Each row is a point. The last column is the point's height on a tilted bowl or saddle (a function of degree 2), plus a little noise. Along how many of its main directions does it bend up, bend down or stay straight?
In the rows, 128 means zero.

Points:
[[143 177 187 172]
 [170 149 134 141]
 [120 167 180 156]
 [ 36 117 117  74]
 [160  76 169 174]
 [164 129 166 146]
 [109 147 101 138]
 [162  95  78 177]
 [137  94 129 151]
 [123 217 149 190]
 [ 85  92 199 160]
 [123 128 127 135]
 [129 137 147 135]
 [127 102 243 220]
 [136 111  58 177]
 [ 35 175 115  89]
 [ 65 129 126 101]]
Directions: 2 up, 1 down, 0 straight

Points:
[[ 52 149  99 185]
 [121 120  87 165]
 [168  81 116 174]
 [150 137  95 148]
 [157  62 171 186]
 [ 55 223 119 190]
 [ 77 126 140 161]
 [178 197  82 138]
 [156 172 171 141]
 [131 193  88 151]
 [ 88 100 121 173]
 [106  99 166 160]
 [ 87 180 126 157]
 [118 123  96 162]
 [ 89 131  45 195]]
Directions: 2 up, 0 down, 1 straight

Points (16 x 4):
[[134  73 184 186]
 [145 100 196 167]
 [ 83 129 174 112]
 [172 212  70 160]
 [166 175 150 156]
 [155 144 118 125]
 [117 123  68 114]
 [130 144 152 129]
 [177 183 138 164]
 [196  84  46  16]
 [157  79 169 183]
 [166 140  98 107]
 [ 47 183 120 170]
 [170  93 141 155]
 [160 152 133 135]
 [ 78  93 147 152]]
Directions: 2 up, 1 down, 0 straight

Points:
[[ 96 113 107 166  91]
 [111 177  53 125  92]
 [146 152 131 106 110]
 [144 157 142 133 120]
 [ 29 142 191 159 100]
 [191 159  72  26  45]
 [121  86 151  35  68]
 [116 197 153 119 107]
 [130 177 191 126 102]
 [ 62 112 169 171  81]
 [135  36 134 125  37]
 [124 120  71 159 101]
 [103 139 117 140 118]
 [ 64 183 120 126 109]
 [174 105 101 122 112]
 [158 171 234 211 105]
 [162 118 124 101 106]
 [125 167 123 174 127]
 [221 132 153  79  37]
 [179  73  82 139  96]
 [100 111 126  83 106]
 [126  61  71  95  85]
 [136  91 123 119  98]
 [159 101 119 129 105]
 [151 156 157  86  85]
 [166 109 123  42  72]
 [ 54 187 130 123 113]]
Directions: 0 up, 2 down, 2 straight

Points:
[[ 75  67 129 128 112]
 [148 161 157 110 170]
 [162 155  89 192 137]
 [222 108 175 164 171]
 [124 118 119  94 145]
 [119 110 204 129 141]
 [107 103  99 121 117]
 [136 205 128 144 182]
 [ 60 121 124 168 108]
 [ 78 117 198 134 158]
 [140 213 144 184 180]
 [ 35 110  75 178  91]
 [168 111 240 214 201]
 [104 106 126 127 114]
 [197 176 205 107 206]
 [ 94 152 128  72 206]
 [163 122  70 166 132]
 [162 159 137 121 162]
 [ 57 153  81  83 214]
 [133 129 145  92 153]
 [ 76  67 119 168  88]
 [ 87 129  87 133 121]
 [135 111 174 169 121]
 [111 150 172 174 138]]
Directions: 3 up, 0 down, 1 straight

Points (23 x 5):
[[137 135 122 192 130]
 [ 85 143 147 143 130]
 [105 135 117 143 134]
 [ 42  71 129  89 210]
 [124 125 160 155 113]
 [100  53  79 118 168]
 [162 135  88 140 148]
 [ 61  63 167  95 192]
 [ 74 172 183 104 161]
 [101 140 168 145 118]
 [ 85  95 173 141 123]
 [112 120  69 137 141]
 [ 42  85 141 112 181]
 [ 45  69 112 124 183]
 [165 188  56 162 187]
 [131 141 173 120 131]
 [116 122 225 173  66]
 [147 210 187 110 174]
 [137 112 172 151 111]
 [137 116 204 177  80]
 [193 157 136  96 171]
 [113 106 198 142 104]
 [115 197  93  40 197]]
Directions: 3 up, 1 down, 0 straight

Points (47 x 7):
[[191 119 118  88  51 134 189]
 [ 36 128 202 185 192  96 198]
 [ 92  41 124 121 160 164 163]
 [ 87 102 143  57 111 119 168]
 [ 45 203 171  75  74 180 154]
 [103  73 127 175 168  23 190]
 [181 110 149 112 123 114 132]
 [143 156  89 100 117 107 149]
 [116 182 136 119 163 191 148]
 [143  74 141 158 124  98 137]
 [177  85 152  68  65 128 171]
 [ 97  84 204 185 105  61 160]
 [187 160 116  90  93 151 172]
 [185  91  83 150 107  75 161]
 [130 178 145 142 169 171 141]
 [123 178 164  55 106 166 162]
 [129 136 202 133  90 121 130]
 [ 90 109 178 120 114  59 130]
 [176 173  68 140 145 163 159]
 [148 161 132 147 119  19 140]
 [101  68 117  95 133 182 172]
 [127 128 142 141 169 149 137]
 [ 82 141 127 158 108  94 141]
 [137  93 136 134 118  82 135]
 [105 113  74 164 104 135 166]
 [147 188 140  73 109  50 126]
 [106 166 135 132  89 193 166]
 [ 96  93 123 103  67  58 166]
 [121 183 111 191 185  88 158]
 [148  84 114 119 121 128 141]
 [141 155 148  61 117  94 139]
 [113 142 224 192 130 148 167]
 [115 148   7  90 133 146 190]
 [168 145 102 193 208  90 177]
 [118 105  78  92  75  88 181]
 [183 127 187 196  60  77 159]
 [113 112 197 178 159 125 151]
 [204 141 105 111 112 123 159]
 [144 151 128 198  88 173 177]
 [160  51 129 147 139  51 144]
 [161 243 183 106 141  78 111]
 [114  90 177 137  89  54 136]
 [118 102 134 132 105 106 141]
 [176 144  55  10 128 103 249]
 [129 107 151 125 122 144 139]
 [123  89  73 103 148 190 163]
 [153 202 124 148 134 107 130]]
Directions: 4 up, 1 down, 1 straight

Points, 48 rows:
[[162 173 100 146  98  92  87]
 [184  90 222 113 132 121 108]
 [139  69 147 158 173 179 109]
 [113 126 142 148 160 185 116]
 [ 21 170 154 142 142 203  77]
 [ 97 103 115 152 166  99 105]
 [135 197  83 128  36 173  56]
 [140 113 115 179 140  88 101]
 [154 174  97 121 205 208  84]
 [ 93 118  94  77 123 159 105]
 [ 58 124 211  83 104 158 102]
 [ 54 103  85 127 121 118  93]
 [125  57  36 114 143 186  79]
 [157 209  56 125 202 103  81]
 [169  88 118 107 151 150 110]
 [173 147 162 123 172 136 103]
 [121 149 116 210 218 101  64]
 [115  79  96 119  83 127 100]
 [141  96  88 117  67  79  78]
 [ 74 100 135 123  96  91  97]
 [ 82 212 111 114 150 174  89]
 [216  74 121 152  85 137  94]
 [220 182 179  61  27 187  15]
 [207 101  57  82 125 130  76]
 [114 157 119 181 137 141 106]
 [141 142  29 117 193 143 102]
 [ 91 135 118 102  78 152 101]
 [116 143 107 165  70 120  95]
 [112 101 178 154 119 126 126]
 [134 174 132 229 193  75  46]
 [ 71 128  78 182 107 131  86]
 [102 104  92 144  94  88  94]
 [101 138 141 134 159 135 117]
 [213 107 132  55 114 118  66]
 [147 112 136 117 210  94  93]
 [ 26 187 158  80  93 194  62]
 [115 139 179 179 110 154 120]
 [128 157  97 114 128 143 112]
 [122 191 182 119 116  99  85]
 [146  82  85 109 208  59  73]
 [135 124 143  88 142 200 109]
 [ 98 162 147 179 146  56  73]
 [111 145 116 194 121 124 101]
 [102 187  53 146 195 146  94]
 [105 141 168 135 123 128 118]
 [171  76 155 227 119 168 104]
 [180 168 113 135 118  96  91]
 [101  93 139 164 104 111 113]]
Directions: 0 up, 5 down, 1 straight

Points (38 x 7):
[[166 129 146 143 211 112 144]
 [105 108 100  61 146  43 249]
 [180  73 122 126 158 236 121]
 [ 85 151 100 121 113 135 112]
 [114 107  85 141 136 109 135]
 [106 190  88 126 113 140 121]
 [136 123 102  85 136 137 147]
 [105 159   7 138 113 107  91]
 [100 124 193 178  65 141 114]
 [125 155 157 119  61 153 121]
 [118 163 120  83  98  97 162]
 [164  78 121 111  91 150 130]
 [132 120  87 141 151  68 155]
 [ 96  87 116 104 117 157 139]
 [ 97 151 157  81 142 147  94]
 [133 168  73 157 124 131 106]
 [ 93 152 210 194  98 179  78]
 [ 90  81 141 105 113 172 123]
 [ 70 149 135  30  77 166 138]
 [113  82 130 129 158 143 136]
 [117 119 121  86 106 106 156]
 [174 185  78 173 189 118 141]
 [118 167 147 107 149 152 101]
 [175 142 128 152 155 135 105]
 [116  79 135 137  72 177 140]
 [ 99 132 119 155 150 134 108]
 [ 92 123 171 140 120 148  83]
 [ 77 109  99 107 115 140 131]
 [155  86 115 128 143  86 156]
 [140 144 160 147 111 128 105]
 [122 151 118 109 135 173 112]
 [143 180 112  71 101 142 147]
 [ 59 148 153  89 141 100 105]
 [152  94 110  84 178  92 191]
 [125 130 156  89 106 158 101]
 [ 97 151 157 163 141 166  82]
 [133 125 205 184 143 197  72]
 [118 181  70  96 132 113 158]]
Directions: 4 up, 2 down, 0 straight

Points:
[[  7  93 239 167 147  43 132]
 [ 97 144  84 117 152 112 127]
 [ 87  91  33 178  86 131  40]
 [143  85 140 126  97  99  70]
 [181 116  56  27 145 135  77]
 [130 100  99 147 122 117  88]
 [ 81 174 118 135 188  95 153]
 [ 88 226  37 173  64 185  71]
 [140 176 133 164 167 100 122]
 [ 73 191 107 126 127 105 150]
 [150  62  81  87 199 132  91]
 [184 156  38 128 129  70  95]
 [ 65  63  96 111 159  55 107]
 [146 145 182 128 126  61 110]
 [137 182 153 163  75 132 113]
 [ 89 155 189 125 122 139 138]
 [107 161  57 108  77 145  89]
 [105  97 144 225 146 121  76]
 [160 159 134  47 133 118 114]
 [ 62 103  85 121 215 148 125]
 [142 193 132 129 123 126 129]
 [110 114 160  75  93  82 104]
 [142 164 124 138 142  82 126]
 [124 161 183 157  66 119 109]
 [242 167  98 125 165 156  70]
 [129 185  72 145 140 165 104]
 [ 96  64 149 201 120  85  61]
 [187 146 161 132  79 143  77]
 [119 126 175 100 228 181 111]
 [104 166 223 101  96 189 110]
 [150 116  93 128 139  97  99]
 [112  80 141 160  76 125  66]
 [117  61  22 101 139 138  57]
 [111 143  83 101 136 155 109]
 [154 128  95 198 174 129  80]
 [143  87  77 121  46 141  37]
 [107 146  75  61  86 175  78]
 [ 78 149 172 136 123 134 138]
 [163 147  72  74 140 133 102]
 [135 108 133 102 118 152  92]
 [181 138 119 116 146 118 100]
 [102  85 115 138  86 138  76]
 [128 168 196 140 126  34 126]
 [187  65  82 116 102 119  43]
 [145 156 179 109  92  37 111]
 [142 132  78 197 116 196  67]
 [147 104 109 136 160 164  90]
 [ 86 115 132 113  92 163  99]]
Directions: 0 up, 3 down, 3 straight

Points:
[[146  84  65 183 134 126 139 124 112]
 [151 209 182 144 182  69 196 141   7]
 [119 155  97 146 107 114 128 116 129]
 [ 87 134 156 140 141 162 165  55  87]
 [126 118 117 116 110 170 148 131 121]
 [155  89  96 116 156 184  85 125 121]
 [146 109 127 189 113 123 158 127 120]
 [168 170 174  78 101 184  74 129  59]
 [190 212 123 165 130 146  70 128  44]
 [147 136 106 126   7 161 103 132  98]
 [ 87 153  65  60 125 183 170 180 141]
 [137 152 116 157 169  90 108 148 127]
 [186  77 104 152  58 228 133  72 125]
 [144 102 155 120 128 115 145  86 157]
 [ 67 154  82 182 124 151 177  98  68]
 [172 101  59 107  93  72 136 112 154]
 [120 154 116 204  68 108 131 146 132]
 [158 130  57 185 154  52 139 108 127]
 [171 135 131 114  88 153  82 130 131]
 [ 76 162 109 117 119 193 141 109  85]
 [107 104 171 141 139 143 112  76 130]
 [125 106 182 109 144 134 129 181 103]
 [121 140 173 120 121 186 134 130  76]
 [111 115 182  74 124 109  98 114 135]
 [119 112 121  70 121  95 130 120 157]
 [137  80 109 184 114 120 114 147 158]
 [106 148 126 125 153 132  91 117 132]
 [156 150 192 174  97 131 116 166 104]
 [182 100 109 132 161 117 121 101 154]
 [123 143 103 114  64 113  78  95 140]
 [156 126 187 103 141 145 209 107  91]
 [164  81 110 107 134 144 176 141 147]
 [108  35 145 153 115 126  82 144 191]
 [167 155  98 141 175 127 107 120 104]
 [136  98 125 196 174 110 102 148 118]
 [114 168 137 165  89  87  96 173 161]
 [ 48 123 111 159  91  75 138 119 154]
 [100  67 166  82 120 136  83 132 161]
 [139 132  89  77 184 103 143 117 162]
 [ 96 145 166  84 163  56 140  59 130]
 [123 190 161 106  97 132 125  85  77]
 [136 111 122  92 119 127 115 160 149]
 [122 158 116 156 144 166 159  87  86]
 [121 162 134  82 130 120 178  97 112]
 [185  52 182  86  97  70 140 146 178]
 [103  86 137 161  59 105 170 140 125]
 [ 63 164 142 156 142 145 128 137  99]
 [193 163  97 172  90 187 103 110  69]
 [ 54  99 149 105 151 140  59 132 147]
 [211 125 157 158 125 165 145  77 139]
 [ 61 128 110 151 195 140  95 166 117]
 [ 91 107 122 122 155 117 188 111 120]
 [113 134 143 141 135 150  78 170 124]
 [148 116  74 108  59 161  99 112 131]
 [ 39 146 147 137 149 142  77 152 139]
 [126  47 123 160 113 178 109 104 134]
 [117  61 123 110  80  95  94 129 195]
 [138 103 102 115  82 109 103 101 168]
 [153 149 188 146 126 135 152 148  74]
 [172  96  67 137 107 115 126 137 148]
 [109 158 157 146  84 121 121 204 114]
 [ 50 114  66 193 126 147 128 139 109]
 [111 148 117 165 167 178 111 133  68]
 [116 184  87 133 133  86  82  97 146]
 [ 90 123 165 123 160  68 233 137  46]
 [ 86 150 164 136 137 116 158 203  82]]
Directions: 2 up, 5 down, 1 straight

Points (67 x 9):
[[ 52  86 126 141  48  82 103 117 141]
 [160 184 147 126 119  79 159  88 137]
 [ 94  79 128 120  94  97 171 124 112]
 [179 137 143 210 150 184  82 146 159]
 [181  69  74 129 100  40 147 109 165]
 [ 97  96 177 109 137 135 153  87  78]
 [103  57 116 116 124 138 139 117  79]
 [ 94 178  79 129  93  75  50 102 143]
 [117  88 125  94 183 219 125 147  69]
 [169  97 119  60 147 167 121 106 108]
 [ 82 121 134 177 132  62 101 180 196]
 [ 72  75 173 135 191  76  71 166 188]
 [152 177 244  96  87 227 124 151  92]
 [ 25 122 212 102 154 236  86  65  19]
 [ 83 204  78   7  39 158  92 167 146]
 [ 73 127 115 125 163 188  97 176 111]
 [167 136 122  92 130 176 139 126 122]
 [139 146 192  65  69 201 153 130 110]
 [ 90  65 134 227 108 208 127 147 116]
 [145  89  75 110  90 217 113 124  67]
 [157 129 154 177 120 125 126  72 117]
 [178 193 159 239 136 120 155 137 166]
 [159 136 114  76 173 109 134 171 178]
 [144  73 102 101  52  47 151  99 124]
 [155 125 105 104 158 101 136  30 120]
 [112 123 120 107 111 187 184 168  96]
 [131  97 122 113 149 104 120 147 132]
 [126 126  57 206  59 115 138 134 178]
 [124 102 110 117 165 132 173  71  84]
 [143 193  72 125 137  81 217 111 161]
 [ 77 139 164 110 151 212 146  84  40]
 [188  67 184 175 130 187 121 124  92]
 [110 150 205 189 127  98 172 108  89]
 [147 193  28 131 110  61  57 133 231]
 [144  77 132 132  72 139 131 141 107]
 [185 111 118  78 163  98 240 105 146]
 [ 59  62 119 171 172 165 120 161 121]
 [187 199  94 110 160 171 177 108 193]
 [123 144  87 103 100 189 140 135  96]
 [149 182 109 161 157 179  99 102 157]
 [161 107 132 128 138 141 144  93 106]
 [ 82 170 148  94 163 134  88 176 145]
 [ 37 149  60 153 142 181 156  89  70]
 [167  64 202 142  26 115 102 165 134]
 [110 167 136  88 126 191 148 164 116]
 [125 125 126 119 172 135  93  95 101]
 [113 145 146 175  96  96 127 108 130]
 [ 91 167 101 125  54 131 159 119 121]
 [ 74 127 134 114 161 108  37 105 103]
 [147  33 101 104 162  57 148 181 197]
 [163 126  76  75  72 104  66 113 128]
 [ 89  83 132 113 193 221 138 146  58]
 [115  73 158 150 159 125 183  62  89]
 [138 100 113 177 127  83 148 163 169]
 [118  75 100 183  75  89 151 134 147]
 [ 93 110 102  94 157 147 123 181 121]
 [197  96 131 174 153  97  90 122 181]
 [170 125 164 138 150 165 136 120 104]
 [ 92 153 133 157 119 158 131 187 145]
 [108  73  49 143  90 190 165 207  88]
 [ 72 156 181 181 136 169 116 120  85]
 [143 136  93  84 119 148  93 124 116]
 [205  68  80  89 128 135 105  85 142]
 [168 135 159 133 127  55 138 130 151]
 [ 79  87 164 137 105 108 137  85 102]
 [172 166  80  77 142 107  79 159 208]
 [157 109 117 165 131  25 196 150 194]]
Directions: 4 up, 1 down, 3 straight

Points (72 x 9):
[[115 105 249  81 162  92 156 126 163]
 [ 96 117 115  94  52 146 157  76 156]
 [ 70 112  28  90 148  91  63 142  50]
 [129  51 107 162 170 123 101 149  93]
 [ 99 128 175 171 164  23 117 120 133]
 [145 118  99  73  72 137 126 138 135]
 [161 158 116 101  95  91  99 158 126]
 [150  54 133 115 127 157 240 124 127]
 [165  82 124  73  87 165 114  86 156]
 [134 196 108  81 131 152 138 184  63]
 [167 106 187 162 206 166 155 113 121]
 [131 161 203 127 149  91 151  85 127]
 [ 95 171 130 175 102 142 120 138  93]
 [ 99 173  32 111 149 153 166  67  79]
 [126 119 125 104 154  95 114 193 101]
 [113 144 158 170 145  96 123 139  99]
 [112 148 128 140 129 205 134 190  72]
 [123 171 145 193 144 138 198  98  88]
 [171 242 162 112 165 240 170 114  41]
 [ 50  89 146  99 161 168 148 165  88]
 [148 119 128 127 141  66  39 123 113]
 [193 147 134 101 172  64 186  75 120]
 [102  95 114 176 133 171 177 142 117]
 [164 137  99 142 143  96 115  38 129]
 [165 178  55 138 123 121 171 147  87]
 [119 153 138 175 101  96 130 122 116]
 [ 93 139 170 165 110  96 130 222  34]
 [144 159  97 113 122 141 135 128 105]
 [104  36 126 101 103 124 206 169 139]
 [ 59 116 197 111 136 110 118 138 104]
 [112 148  69 161 117 154 141 128 118]
 [ 81 172 103 195 117  51 197 117  85]
 [178  97  93 119  65 142 127 115 156]
 [111  66 191 118 182 132 120 129 136]
 [110 155 130  55 209 142 101 152  64]
 [102  56 103 221  85 114 100 156  92]
 [ 75  88  42 109  98 100  70 106 100]
 [ 95 119 126 178 160 146 112 114 104]
 [ 62 161 107 137 117 170 117 212  51]
 [ 57 153  72  55 144 123 194 150  40]
 [119 182 127 109 148 126  74 225  41]
 [135  83 160 131 158 123 125  49 157]
 [105 129 130 171 107  72 159 150 109]
 [ 99 159 146 131 146 127 155 141  84]
 [147  85  84  85 161 117 161  91  99]
 [133 112 126 126 117 136 110 110 133]
 [ 95 126 101 156 141 157  54  90  98]
 [133  92 155  69 152 125 157 121 135]
 [146 183 203 155 168  83  21 160  68]
 [135 125 120 147 188 166 127 167  78]
 [117 113 175  74 227 170 109 177  79]
 [166 100 172 118 228 130 137 110 128]
 [220 163 148 149 150 124 112  71 147]
 [124  95 143 124 113 135 148 104 145]
 [177 108 111 160 180 174 137 170  90]
 [ 95 157 127 192 176 109 172  45 114]
 [158 148 118  90  66 112 150 141 133]
 [120 148 246 112 104 201 105 107 107]
 [ 44 103  82 105  92 128 148 159 114]
 [ 87  99  87 125 146  98 135 217  76]
 [190 123 159  62  50 114  74  99 195]
 [179  96 106 210 160 112 151 229  77]
 [ 70 159 201  99  68 169 130  79 120]
 [112  87 118 153 197 141 137 171  83]
 [120  68 124 122 151 101 135 190 116]
 [ 95 124 162 224 183 136 131 162  53]
 [208  98 189 154 113 114  69 144 154]
 [117  98 126 108 120 141 145 103 135]
 [146 179  94  89  99 163 238 144  35]
 [199 105 185  13 178 130 141 108 167]
 [147  90 192  87 118 142 117 122 164]
 [151 191 136 228 124 156  88 111  92]]
Directions: 1 up, 2 down, 5 straight
